Every row gives one point. A path goes straight from each point to the next, and from the last back to the first. The post is the endless flat space through its rows: a point in 2 columns, a line in 3, a plane in 4, and so on, so that a path can go around it. Count how often the path circles the post. Going back the other way cancels.

Post:
[[ -1 -35  43]
 [ 17  29 -15]]
Path:
[[ -6 -22 -25]
 [ 44 -44   7]
 [ 46  40  10]
 [ 14  44  41]
 [ 49  -2  84]
 [  6  51  60]
 [-45 -53  73]
 [-24 -10 -35]
 [ 35 -32 -46]
 [ 71  37  -7]
 [ 52  52  30]
 [ -8  10  27]
 [-20 -23  32]
 [ -5 -25 -54]
 [ 46 -70  22]
 [ 36 -24  58]
 [ 27  71  -2]
 [-42  23  49]
 [-20 -11  27]
 [-45  16  40]
 [-24 -10  -1]]
Times around: 3

Post (8 x 9):
[[-16  -2  32  -4 -10 -25 -49  19  -5]
 [ 17  10 -37 -19 -39 -76 -24 -24 -65]
 [-17  61 -38 -11   8 -46   2  12  28]
 [ 13 -14  23  13  -9  -5   5 -30 -50]
 [-24 -12  24 -56  11 -14  -7  -7 -49]
 [-75   6 -60 -41  66  43 -23   0  -8]
 [ 45  45 -41  -3  96  43   8  43  11]
 [ 30 -12  16 -15 -35  44   6  78  88]]
Path (25 x 9):
[[  62   32  -28   27   16   37   52  -32 -109]
 [  44   60   -2  -45  -16  -40  -14   23  -40]
 [  29   38  -25  -39    9   -5  -51   -2   22]
 [ -36   16  -32  -25   87   16  -36    8   12]
 [ -11  -26  -43  -31   31    2  -26    0  -70]
 [  96   54  -16  -13   89   33   -8  120  -37]
 [  23   32  -24  -61   13    2  -60   57    2]
 [  43  -40   40   -9   35   29  -94  -14  -30]
 [  -6  -52  -39    0  107   40  -34   26  -42]
 [  74   18   -4  -17   27    5   -1   91    8]
 [  38   56  -40    1   31    0   -2   24   -9]
 [  46    3  -12  -74  -27  -25  -45   13  -33]
 [  18  -17  -24  -47   38   12  -56   22   19]
 [ -40  -25  -21  -35  -25  -46  -10  -26  -37]
 [ -23   -1   20   45   -1    1   18   10  -11]
 [  -7    7   12   23  -44   28    0   34   42]
 [ -16   74    0  -40   30   14  -16   -7   56]
 [  53  -43   -2  -22    0   -3  -26    0    2]
 [   9  -61   -1  -21   22   -6  -19   12  -33]
 [   1  -22  -51  -48  -19   -3   -5   84   -4]
 [  67   -2  -44    6    5   52  -24   23  -64]
 [  11   37  -46 -120   26  -33  -40  -12  -44]
 [ -54   20  -49  -61  -24  -80   -6  -31    9]
 [ -48   23    3  -15   30  -28   -6    2   25]
 [  12  -25   40   41  -25  -18  -29   55  -14]]
Times around: 5

Post:
[[ -35    8   12  -37   26   18   31   49   -6    4   35  -24  -17  -15
    -9  -72   13   -6]
 [ -25   11  -28    7   39  -29  -11   -9    8  -28  -24   22   11    6
     4  -13   14   -1]
 [  -7    7   10  -18  -12   12   21   59  -24  -31   17    2  -37   13
   -47   10  -41  -24]
 [  -8  -41   62   56  -29  -23  -86 -121   30   22   48   18  -30   -5
   -45   30  -18   21]
 [   7   -2   57    0   -4  -10  -35  -79   17  -21   15   -3  -18  -16
    -4   13   19   13]
 [  12   24  -12  -13   12   11   10  -23   10    4    2   30  -27   32
   -11  -27  -15  -36]
 [  -4   39    0  -16   13    2   -7   41   -3   13   10   34   25    0
   -17  -35   27   -1]
 [ -16    0   13    7   60   -7    3   12   19   -6   -5   27   -8  -19
     2    5  -10  -14]
 [  64    8  -25   26  -10   40   -1   25   40  -54   22    5  -25   39
    -5  -15  -27  -29]
 [  26   20  -22   -4  -11    4   42   12  -34  -30   54  -15    6  -39
   -26   27  -50  -37]
 [ -10   48  -31   22  -35   21  -31  -13   71  -45   63   -2  -31    0
   -15   51  -17  -58]
 [  34   -4  -22  -24  -51    0   27   33   33  -15  -15   35  -15    0
    20  -15    8   -3]
 [ -59   41   -7   15  -34   60   -8  -18   21  -58    9   29   -6  -46
    31    8   17    8]
 [ -29  -14  -10  -20   42   15   25  -11   17   -1    7   -5    0   -9
   -23   19    5   -1]
 [  52   16   34   53  -98  -31    4  -34   22   14    0   -8   19   20
    43   37  -10  -10]
 [   0   53   14  -27  -55   12   23   38   37  -31   -5   29   20   -6
     8  -12  -42   60]
 [  29    5   11  -11    4    3   26    8  -39   24   40   -9  -29   12
    12   13  -20   24]]
Path, 27 rows:
[[-13 -43   7  34 -51  39 -26 -35  56 -18 -25  34 -45  43  49  16 -30  75]
 [ 59  21   0  34  13  12  23   8  16 -20  18   9 -10  49  27   9 -27 -55]
 [ 38  39 -17  21  19  22 -22  17  23 -20  84  20 -15   2  -6  18 -26  39]
 [ 84  23  25 -11 -14 -13  -5  19  54 -35 -32  18  19 -17 -19 -59 -17  69]
 [-16  19 -16 -39 -26 -17  37  23  -2  -4   3 -17 -22   2 -13  14 -48 -17]
 [-12   5   2 -42 -21  29  -5  19   1  -1  49  -5   1  -1 -40  35 -26  -7]
 [ 14  22 -16  24 -27 -10 -13 -33  34 -39  28  50  24   6 -37  64 -28 -54]
 [-27  17   1 -20 -34  39  24  20  41   1  22   5 -38  43 -17  32  12  33]
 [ 21  19 -32  19  38  -6 -17  -4  47 -24 -34  50  -4  18 -51 -31   5   0]
 [ 64  13  24   0   3   9 -38  -7  81 -26  59 -11  34 -22 -70 -30 -61  26]
 [  4  10  17  33 -33   3 -57   6  33 -50  -6  -6  28   4  49  42 -18  49]
 [ 30  60  17  20 -65  66 -40  -5  27 -36  46  11 -32  55  25  16  38 -47]
 [-23   0 -23 -15  -2  -1 -20 -30  14 -25  36  22 -80   2 -12  15  35 -43]
 [ 34  22  10  51 -12  -4  14  -9  55 -38 -33   3  34 -23  12  27 -17  23]
 [ 74  62 -31  -6  26  23 -15  18  86  -2  39 -24   8  67  28 -52   5  43]
 [ 28  49 -11 -32  -1  38   2   2  -9 -16  12  34   1  30  -3   4 -42  58]
 [ 52  14  -8  20 -49  48 -24 -29  64 -34  41  29  -2  36   7   0 -13 -16]
 [ 37  45  23  12  43 -15  23 -67 -11  -3  22  48   5  14  -4   7 -13 -23]
 [-32  34  74  77  37 -17 -59 -14   6 -57 -31  24  -9  32 -34  25 -20  66]
 [ 84  42  27  20  -9  16  40   2 -27   3  39  -7  15 -23  12  25 -78 -20]
 [  1  -8  15 -15  18  -2 -17 -22 -17  25  25   7  17 -44   7  23 -13  32]
 [-21   1  28 -57   1  17  10 -48 -15  21  62 -19   8  12 -19   9  28  21]
 [ 35  23  28  -2 -39 -49  -7  11  61 -26  14  44 -14  27 -46  -1 -56  -6]
 [ -8  13  -7 -26  17  11  26   3  21 -21  15   9  -3 -29 -38 -16  -4  83]
 [ 28  18  37   4 -13  27  -7  32   9 -30  39  23 -53 -24 -62  49 -33  14]
 [-20 -30 -14   3 -43  42  47 -14 106 -16  20  25 -25 -19  -1  23 -25 -25]
 [ -9 -44  10 -24 -27  68 -27 -26  28 -55  38  17 -56 -38  44  12  46  11]]
Times around: 4

Post:
[[   5   15   -1  -30   10    2  -27   -4   -9   42   -5   31   19   38
   -54    5  -30   75]
 [ -50   19   -2   42  -37   10    5  -11   29  -29   34   -6   -9   10
    -4   -1  -19   35]
 [  15    3   17  -12   -2    4    9  -61   20  -41  -38  -15   20  -10
    12    7   51  -25]
 [  -2  -30  -47   24  -12    6    4   -6  -45   16   -8    9  -33   38
   -43    1  -10   59]
 [ -36   11   -6   43    0  -43  -23   33  -13   67  -37    9  -20    2
   -50  -15   28   79]
 [ -10   66  -42  -15  -24   20   -1    3   -8   35  -10    0   -6   42
    -5   -2   21   31]
 [   3   60   26   16   31   -7   72  -24   20  -73  -16  -11   47    4
    53  -21    2  -37]
 [  45   30   31   15   41  -11   28  -34   20 -107    3   40   29  -23
    20  -23   43  -48]
 [   8  -12   28  -54   28  -11  -21   37  -20   -3   16   48    4   40
    38  -18   -9  -38]
 [  18    0   15  -88   26   22    1   43  -20  -25   -1    3  -14  -28
    57   15   -6   10]
 [  29    3   -2  -32    0  -56  -50   53  -25  -15    9  -32    0   -5
    24  -20  -35  -25]
 [ -24  -16  -58  -26   15  -17   26   26   13   13    4   12  -26   26
   -60   23   26   35]
 [  12   -2   50  -43   30  -27  -57   49  -45  -38  -36  -11  -21   38
   -10   33  -12  -10]
 [ -30   24   -5  -33   -7   -5   26   -9  -31   49   40  -20   24   18
   -13   27   56   86]
 [  15   15   49  -77  -22  -17   -5   42  -48  -34   25   17  -20   17
     1  -84  -12   18]
 [  35   -9   16  -18  -31  -34  -15   68    0   11   11   13    1   41
    11   30  -29   18]
 [  47   66   98  -25   50  -13   37  -67   11  -44    1   21  -15   -5
    34   -5    1  -35]]
Path:
[[ -82   15  -83  -64   58  -39    8   62   -8   30  -12    1  -48  -16
   -59  -84   39   81]
 [  -8  -36  -44  -93   66  -74  -64   34   12  -29   10  -27    1  -10
    21  105   48  -54]
 [ -35   13   97   19   12  -15    0   68  -54  -29  -24   52  -11  -34
   -40  -40   -2   74]
 [ -59   40   16   18  -56   31   22   43  -60  -17   79   30   -2   34
   -25  -91   33   64]
 [  26   39   50 -107   56  -18   -7    0   -3   43   22   -8    3   21
    28   32   37   12]
 [   6   28  -58  -94  -17   -9   -7  -14  -32   23   76   -1  -58  -49
   -45  -56   76   90]
 [  -2  -43 -109   18    3  -77  -38   74  -17   21  -14   12  -15  -38
   -49   10   49    3]
 [  12   82   23  -52    1  -44  -47   36  -47   36  -43  -28   31   69
    19   -2  -31  -22]
 [  -2   37  -94  -21 -100   70   25   10  -80   42    3    4  -19   88
     4   -7   44   12]
 [  27   16   21  -18   27    3   22   34   25   -5  -12   37  -52  -36
    19  -20   70  -18]
 [ -24   61   89    4   40  -36  -40   -3   13   16    1   39  -16  -65
    38  -88   16   76]
 [ -27  -32    4  -33  -10  -71   -4   53    6  -37   35   -7   -1   74
    28  -24   25  -25]
 [  89  -19  -23   19   49   21   77  -16   41  -62   18    1  -15  -67
    58   85   36   13]
 [ -52  -31   13  -78   31   39   16   -7  -26  -56   -6  -14   20  -63
   -23  -90   81  -11]
 [  23   11   54   68   -1   -4   60   -7   -6  -44   17   -4   22   30
    -2  -45  -27   59]
 [  66   19   10  -24   37  -49   43    7   17  -33    2   29   28    7
    36  -28   51   10]
 [ -22  -37  -51  -67  -25  -66   28   33   38   43   42   77    4   28
   -26  -93  -38   -5]
 [   6  -10   15  -14   28  -26    2   -7  -29  -12   -8   17    6  -10
   -26   62   96   -3]
 [ -20  -74   61  -28   41  -46  -84   51  -36   60  -11   31    1   -4
   -41   20   26   58]
 [  18    5   11    0  -18   10  -20  -45   20  -25   46   19    1   31
   -12   15   21   17]
 [   1   58    3   22  -28 -101  -16   24   19   -8    4   22   21   79
   -43  -59  -57   15]
 [ -56   -6   22  -47  -54   24   12  -13  -25    3   10   32   -8  -47
    23  -36   62   56]
 [  39   22  -50  -76   -4   -4    7   30   32   42  -23  -16   41   11
   -26    5  -55    7]
 [   6   13  -21  -30   17   43  -19   46  -15   39   13   56   26   37
    21  -42    0   17]]
Times around: 4
